Each point is reached from the start by the listed moves, each made once or not at all, plus a little noise. Is the number of moves made odd or even? Then give how often each move was made.

Moves:
(1): 2.6 0.9 -2.7 3.0 -2.9 2.1
(2): 0.9 3.4 3.6 0.3 -0.5 -1.3
(3): 1.4 -2.8 3.4 -2.2 -1.8 4.5
Start: -0.2 -0.6 1.5 0.1 0.4 4.1
Points:
0.7 2.8 5.0 0.2 0.0 3.3 => odd (0, 1, 0)
0.0 -0.5 1.4 0.0 0.3 4.1 => even (0, 0, 0)
3.9 -2.3 2.1 0.8 -4.2 10.4 => even (1, 0, 1)

Moves:
(1): -1.3 2.3 0.8 -2.6 -0.7 3.6
(2): -2.9 5.2 -0.6 2.4 -0.1 -0.2
(3): -0.5 -1.8 4.3 -0.2 -0.2 0.3
(4): 0.7 1.6 0.1 -0.7 2.9 0.9
(5): -0.3 0.7 0.9 -3.4 -1.3 -0.6
(6): -1.7 -2.0 0.5 0.2 2.7 -0.5
Start: -0.2 -0.4 2.0 1.1 -0.6 -1.3
Points:
-3.5 -1.3 8.6 -4.8 -0.2 1.4 => even (1, 0, 1, 0, 1, 1)
-3.6 -1.8 7.6 -1.7 1.2 2.1 => odd (1, 0, 1, 0, 0, 1)
-6.1 5.9 3.8 -2.4 -0.1 0.7 => even (1, 1, 0, 0, 1, 1)
-1.6 2.5 8.2 -5.8 -0.1 2.9 => even (1, 0, 1, 1, 1, 0)

Moves:
(1): 0.2 -0.2 0.1 2.2 -1.4 0.5 2.6 -1.5 0.4 1.9 1.8
(2): 2.4 1.8 1.5 4.3 1.6 0.2 -1.5 -2.8 -1.9 -0.1 -1.8
(3): 0.8 2.1 2.9 -0.3 2.5 -0.1 0.8 -0.6 2.9 -2.2 -0.7
(4): -1.3 2.8 1.1 4.8 -3.5 -0.1 -1.3 -2.0 2.8 -5.4 -2.8
(5): -1.6 -5.6 -2.6 0.2 -0.6 4.2 -2.7 0.7 -0.4 -2.8 0.0
(6): -0.9 3.2 0.9 -2.9 0.1 -0.6 0.1 -1.3 -2.8 2.7 4.9
(7): -4.0 -5.1 0.3 -0.4 -0.4 -2.2 -0.2 0.2 -2.8 -1.5 1.0
(8): -2.7 0.7 1.4 -1.8 0.2 1.9 1.6 2.3 -1.5 2.2 -2.0
(9): -2.6 -0.8 -2.3 0.7 2.5 -0.5 -1.1 -1.6 0.3 2.5 2.0
Start: 3.7 2.6 0.7 -0.5 -1.4 2.8 0.6 2.4 0.0 1.1 0.6
Points:
-2.0 -0.2 5.2 -0.7 -0.4 3.0 5.5 2.9 -1.3 1.4 0.9 => even (1, 0, 1, 0, 0, 0, 1, 1, 0)
-7.0 -8.0 -2.4 0.7 -1.4 7.2 0.9 2.8 -4.0 3.2 3.1 => odd (1, 0, 0, 0, 1, 0, 1, 1, 1)
3.9 10.2 4.2 8.0 -4.8 3.1 0.5 -5.7 -1.7 -0.5 2.9 => even (1, 1, 0, 1, 0, 1, 0, 0, 0)
-3.4 1.2 1.7 5.4 -2.1 8.5 0.4 0.1 5.0 -2.4 -1.1 => even (1, 0, 1, 1, 1, 0, 0, 1, 1)
-2.2 1.5 0.8 9.2 -1.2 0.5 -3.4 -3.9 -1.7 -3.4 -0.7 => even (0, 1, 0, 1, 0, 0, 1, 0, 1)

Moves:
(1): -0.4 -2.3 -0.8 1.1 0.1 -2.3 1.9 2.0 1.2 2.6 -2.1 -5.0 2.3
(2): 1.0 1.0 1.1 0.9 -3.0 -0.2 0.2 0.8 1.5 2.9 0.7 -0.7 -2.3
(3): -1.9 -1.0 1.8 -3.0 0.9 -2.7 0.3 -1.4 -1.3 -0.4 -0.4 2.1 -3.5
(4): -0.3 2.2 1.4 0.8 -1.2 -2.3 0.2 0.7 -1.1 -1.6 -0.4 -1.1 -0.6
(5): -1.4 5.6 1.0 -2.3 -1.2 3.1 -3.2 2.6 1.6 -1.8 -0.5 -0.1 -0.8
(6): 1.4 -0.6 3.3 -0.4 2.1 3.1 -0.1 0.6 0.7 -0.8 -1.1 3.5 -1.6
(7): -1.9 2.4 -1.4 2.2 -1.3 -0.5 2.0 -3.7 1.8 -2.6 1.3 1.9 -4.8
(8): 0.5 -0.9 -1.3 -0.6 -1.7 1.2 0.9 1.5 1.2 -0.5 0.1 0.2 1.8
(9): -1.1 1.0 2.1 -2.8 -2.8 0.2 -1.7 -4.5 0.0 -2.1 -0.1 -0.5 1.5
(10): -2.7 -1.3 1.9 0.7 -0.8 1.6 0.7 1.7 -1.8 2.3 0.3 -0.6 0.5
(11): 1.7 -4.5 -1.8 0.3 -2.0 2.7 0.9 -0.2 0.2 0.8 1.8 -3.3 -0.6
(12): 0.7 -1.7 -1.1 0.4 1.8 -1.4 -1.1 0.5 2.8 -1.7 1.3 0.2 2.6
Start: 0.1 0.7 -2.6 -2.3 0.1 -1.9 0.0 -0.4 1.4 -1.4 1.5 0.8 -1.5
Points:
-1.6 -2.0 1.2 -5.7 -3.0 0.8 1.9 -9.5 2.7 -6.5 2.7 4.5 -10.6 => odd (0, 0, 1, 0, 0, 1, 1, 0, 1, 0, 1, 0)
0.1 -7.8 1.6 -2.3 -3.8 -2.0 3.9 5.9 5.0 2.0 1.6 -3.9 -2.7 => odd (1, 1, 1, 1, 0, 1, 0, 1, 0, 1, 1, 1)
-5.3 0.6 4.3 -4.7 -6.8 -7.3 1.8 -0.7 -0.4 2.0 -0.4 -4.9 -3.8 => even (1, 1, 1, 1, 0, 0, 0, 0, 1, 1, 0, 0)
-4.1 9.9 0.0 -4.3 -7.8 -3.8 0.1 0.2 5.0 -5.2 2.6 3.0 -11.3 => even (0, 1, 1, 1, 1, 0, 1, 1, 0, 0, 0, 0)
0.1 3.1 -4.5 -0.2 -6.2 -1.4 3.3 -2.2 6.4 -1.5 3.4 2.2 -6.7 => odd (0, 1, 0, 0, 0, 0, 1, 1, 0, 0, 0, 0)
-0.8 1.2 1.9 -3.6 -4.3 7.7 -0.3 6.5 2.0 -3.1 1.5 -0.7 -2.8 => even (0, 0, 0, 1, 1, 1, 0, 1, 0, 1, 1, 0)

Moves:
(1): 1.6 0.2 -0.7 1.6 -0.5 -1.4 -0.3 1.9 -0.7 0.7 1.2 -1.1 -1.0 0.0 0.3 1.9
 1.2
(2): -0.2 0.9 -2.8 -0.2 -1.1 0.6 -1.5 1.9 -0.8 2.1 4.0 0.2 -0.5 0.8 1.2 0.5
 -1.2
(3): 2.4 2.3 3.9 1.4 3.0 0.3 -2.7 0.5 -0.7 0.3 2.0 -0.2 -1.0 0.5 0.3 -1.4
 -1.0
(4): -1.6 2.6 1.8 -0.2 -0.3 -2.5 -0.8 -0.1 -0.4 -2.8 1.8 0.0 -0.1 -1.0 -1.2
 -0.5 -2.6
(5): -1.7 0.3 -2.4 -0.8 0.0 -0.3 0.9 1.7 -2.2 -1.7 -1.8 0.8 1.0 -1.3 -2.7 0.5
 0.6
(6): 2.0 -1.1 0.1 3.6 -0.6 -0.6 1.0 -0.8 0.4 -0.3 -2.2 -0.6 -0.5 -1.1 1.1
 -3.3 0.6
(7): -0.8 1.3 0.3 0.2 0.9 -0.6 1.2 -1.5 -2.1 0.9 0.0 0.4 -1.0 0.0 -0.5 -1.2
 2.7
(8): 0.8 0.1 1.6 -2.0 1.8 -0.4 0.8 0.0 0.4 0.1 0.6 -1.3 0.8 -2.0 1.3 1.1 0.2
(9): 0.3 -0.3 -0.1 2.0 1.3 0.2 -1.2 -2.6 2.7 0.3 3.3 0.3 -0.2 -0.4 -0.7 -1.5
 -0.4
(10): -1.2 0.0 -0.7 1.1 -0.6 -0.5 -2.4 0.1 -0.2 2.0 2.2 0.8 -0.2 -0.5 -0.8
 -1.5 0.6
(11): 0.2 0.1 -0.8 0.0 0.4 -2.1 -0.6 0.1 0.9 -0.5 1.4 0.2 1.0 0.3 -0.5 0.0
 -0.6
(12): 0.4 -1.3 -0.5 0.2 0.7 -1.0 -0.1 0.2 1.1 0.2 1.0 1.5 -0.4 0.2 -0.8 0.4
 -3.5
(13): -1.8 3.5 -1.2 -1.1 -3.0 -0.2 1.2 -1.6 2.6 2.5 -1.6 -2.1 1.3 -0.8 -1.7
 -1.6 0.8
(14): -1.2 1.3 -1.5 1.0 0.0 -0.5 0.0 -0.1 2.5 1.8 0.3 0.4 0.4 -0.5 1.4 1.1 1.5
Start: 1.2 -0.6 -0.7 1.2 -0.9 -0.9 -2.2 0.4 -1.2 2.0 -0.4 -0.3 -1.6 -0.9 -0.2
 -0.2 -2.8
Points:
1.8 5.7 -1.0 9.0 -0.7 -9.0 -6.9 0.2 1.9 3.2 6.8 -0.7 -1.6 -4.5 -7.3 -7.0
 -7.4 => even (1, 0, 1, 1, 1, 1, 0, 0, 1, 1, 1, 1, 1, 0)
-0.6 6.6 1.7 6.1 4.6 -7.0 -6.7 0.3 -1.8 3.5 9.0 0.0 -3.0 -6.2 -2.6 -1.5
 0.1 => odd (1, 0, 1, 1, 1, 0, 1, 1, 1, 1, 0, 0, 0, 1)
0.6 5.2 -5.5 2.4 -2.1 -2.6 -3.1 -0.1 5.7 9.4 7.2 -3.6 -0.5 -3.5 1.2 1.4
 -0.8 => even (1, 1, 0, 0, 0, 0, 0, 1, 1, 0, 0, 0, 1, 1)
-2.7 11.9 -1.7 -0.5 0.9 -6.3 -4.1 1.1 -1.2 4.8 6.2 -1.8 0.3 -4.8 -2.6
 -2.0 -2.6 => odd (0, 1, 1, 1, 1, 0, 1, 1, 0, 0, 1, 0, 1, 1)
2.5 6.2 0.7 4.7 3.7 -4.5 -2.8 -3.0 4.7 8.7 6.3 -2.5 -2.9 -3.8 -1.0 -1.7
 -1.7 => even (1, 0, 1, 0, 0, 0, 1, 1, 1, 0, 0, 1, 1, 1)
-1.4 7.1 -5.2 -1.5 -3.5 -7.1 -2.8 5.0 -1.6 3.1 5.6 -3.2 1.0 -5.0 -3.3
 1.8 -4.5 => odd (1, 1, 0, 1, 1, 0, 0, 1, 0, 0, 1, 0, 1, 0)
0.2 6.8 -2.7 5.5 4.3 -9.3 -8.7 2.6 -0.3 5.5 15.3 2.2 -2.8 -4.6 -3.2 -0.7
 -5.4 => even (1, 1, 1, 1, 1, 0, 1, 1, 1, 1, 1, 1, 0, 1)

Moves:
(1): 0.4 -3.5 4.2 -0.1 -2.1 0.3 2.1 2.0 -1.2 -4.2 0.5 -2.1 -1.7 -1.3 1.8 1.6
 -0.2 -1.6 -0.8 1.0 3.6
(2): 0.1 0.2 2.1 0.2 -1.7 -1.4 -0.2 0.4 0.0 1.7 -1.2 -1.2 1.5 0.5 -0.8 0.7
 -1.7 2.1 -0.1 -0.6 -0.9
(3): -2.0 -2.2 0.2 1.6 2.7 1.5 -3.4 -0.1 0.9 0.8 0.2 3.3 -0.3 0.2 0.9 0.8
 -2.8 -0.2 2.3 3.4 -2.6
(4): -0.8 -0.1 0.2 1.2 -1.4 -2.4 -0.8 -0.4 1.9 -2.1 3.5 -2.1 1.5 -0.9 1.4
 -0.6 -2.6 -0.6 -1.0 0.2 -1.2
(5): -1.7 0.1 -0.8 1.3 2.5 0.2 0.0 0.9 -0.6 0.5 1.6 -1.4 -2.2 -1.5 0.6 0.8
 0.3 0.5 0.6 0.2 -1.0
(6): 0.6 -1.8 2.1 -0.5 -1.9 2.0 1.0 0.4 -0.4 1.1 0.0 -1.1 0.3 -1.4 1.1 -1.8
 -0.1 1.3 -0.6 2.1 1.8
(7): -2.2 -0.1 -0.4 1.9 0.2 0.9 -0.3 -0.5 0.3 -0.1 1.6 3.0 -2.3 1.5 1.1 0.3
 1.0 -2.5 3.1 -0.8 1.7
(8): 1.7 -1.0 -1.0 -2.3 -1.2 1.3 -0.6 0.2 1.4 -2.0 -3.0 2.3 -0.5 -2.3 -1.5
 -0.2 -2.0 2.4 -1.3 1.3 1.4
(9): -3.0 -0.8 0.5 -0.2 1.1 0.8 1.2 -0.7 1.1 0.5 3.5 0.7 -1.6 -1.3 0.5 -0.5
 0.0 2.1 -2.2 0.4 -2.3
(10): -0.3 -2.7 1.0 1.0 1.7 -0.5 0.0 -2.2 0.5 -1.3 1.1 0.0 -0.6 0.6 0.5 1.0
 -0.8 2.5 0.7 -0.2 0.9
(11): 1.8 1.0 -4.7 -0.5 -1.9 -0.2 -1.7 -1.6 -2.9 -1.6 1.7 1.6 2.3 -4.3 -1.3
 0.4 0.2 1.5 -0.4 0.5 -1.9
(12): -1.8 2.3 0.4 0.8 0.2 -1.3 3.4 -0.5 1.1 1.2 0.7 -0.6 1.3 1.3 0.5 0.8 -2.2
 -1.6 1.8 -1.2 0.0
(13): -3.6 0.0 0.4 1.0 -0.3 0.1 -3.8 1.6 -1.4 -0.6 2.7 -0.7 2.4 -3.1 0.8 0.9
 -0.6 -3.9 1.0 0.2 0.7
(14): -6.2 -3.0 2.2 2.2 -1.2 -4.6 1.4 1.1 2.8 -1.7 -1.6 -1.1 4.7 -1.2 -2.8
 -4.6 -2.5 -0.9 -1.0 -0.1 -0.7
(15): -0.4 -1.0 0.6 0.7 -1.2 -1.2 0.1 0.3 1.3 1.0 -1.4 -0.4 0.5 0.5 -0.6 1.0
 -2.5 0.2 -2.0 1.3 0.2
(16): -2.5 -2.7 0.8 -4.7 0.2 -1.1 -3.4 4.3 -1.5 1.9 1.4 2.5 -0.7 -2.4 -1.3 0.0
 4.3 -0.8 0.4 3.4 0.8
(17): 3.0 -3.5 -1.0 -0.3 -0.2 2.2 -0.3 -1.8 4.8 0.2 2.1 -2.1 -0.9 -1.4 1.3 0.4
 -6.1 -2.5 2.0 -1.1 -3.5
(18): -2.8 -2.7 0.7 -2.2 0.1 1.1 -1.2 0.9 -1.3 -0.5 0.9 -1.2 -1.8 -0.4 1.8
 -0.4 -0.8 0.7 -1.5 -1.3 -1.1
(19): -2.8 2.9 1.5 3.0 1.8 -3.7 1.1 4.2 -0.4 1.8 0.4 3.6 2.2 0.9 -1.2 -5.7 1.1
 0.2 -2.6 -0.9 5.3
(20): -0.2 2.1 0.8 -0.1 1.7 -1.3 1.0 -3.2 1.7 1.3 0.1 0.2 -1.6 0.0 -0.3 -1.4
 -1.8 -0.3 -0.1 -2.2 -2.0
Start: 0.7 1.6 1.0 -3.3 -2.8 4.0 1.5 -2.3 -1.7 3.2 -0.2 0.9 -0.4 1.9 -1.5 1.1
 0.4 0.2 2.4 2.7 -2.9
Points:
-5.0 -3.8 3.7 5.2 1.9 -0.4 -2.3 -4.8 9.7 5.1 5.1 6.2 -3.0 -0.1 -0.2 -2.0
 -17.6 2.4 4.0 3.2 -5.0 => odd (0, 1, 1, 1, 1, 0, 1, 1, 0, 1, 0, 0, 0, 0, 1, 0, 1, 0, 1, 1)
-8.8 -5.2 7.7 -2.2 2.6 -0.9 0.2 -1.4 1.2 1.5 9.2 0.9 -5.1 -2.3 2.6 4.2
 -5.5 -2.0 6.3 7.4 -4.4 => even (1, 0, 1, 1, 1, 0, 0, 0, 0, 1, 0, 1, 0, 0, 0, 1, 0, 0, 0, 1)
-14.6 1.8 6.7 0.2 1.6 -2.9 1.4 -1.3 2.6 3.9 10.1 0.1 0.4 -4.7 0.8 -3.3
 -10.7 4.5 -2.4 -1.4 -2.7 => odd (0, 1, 0, 1, 1, 0, 0, 1, 1, 1, 0, 1, 1, 0, 0, 0, 0, 1, 1, 1)
-0.5 -1.6 5.3 -0.8 -11.2 1.9 3.1 2.6 -4.1 0.8 -1.3 7.0 1.6 -4.3 -3.1
 -2.4 -4.0 3.9 -2.5 6.6 8.2 => even (1, 1, 0, 0, 0, 1, 1, 1, 0, 0, 1, 0, 0, 0, 1, 0, 0, 0, 1, 0)
-3.9 2.0 1.5 -2.9 2.3 2.9 4.5 -1.8 4.8 5.8 2.9 1.6 -3.6 -1.5 -0.2 -4.4
 -10.9 -0.2 1.3 -3.0 -3.8 => odd (0, 0, 0, 0, 1, 0, 0, 1, 0, 0, 0, 1, 0, 0, 0, 0, 1, 1, 1, 1)
-7.3 -5.7 9.4 -5.3 -0.9 -0.7 1.6 7.0 -2.2 1.7 4.5 5.4 -4.3 -4.8 -2.9
 -1.2 1.3 7.7 -3.3 7.8 5.1 => even (1, 1, 0, 0, 1, 0, 0, 1, 1, 1, 0, 0, 0, 0, 0, 1, 0, 0, 1, 0)
-4.2 -5.3 4.0 -8.5 1.3 3.0 1.1 -5.1 3.8 5.7 6.0 -0.3 -5.3 -0.2 1.1 2.1
 -7.2 -1.7 5.4 -0.2 -7.9 => even (0, 0, 0, 0, 0, 0, 0, 0, 0, 1, 0, 1, 0, 0, 0, 1, 1, 1, 0, 1)
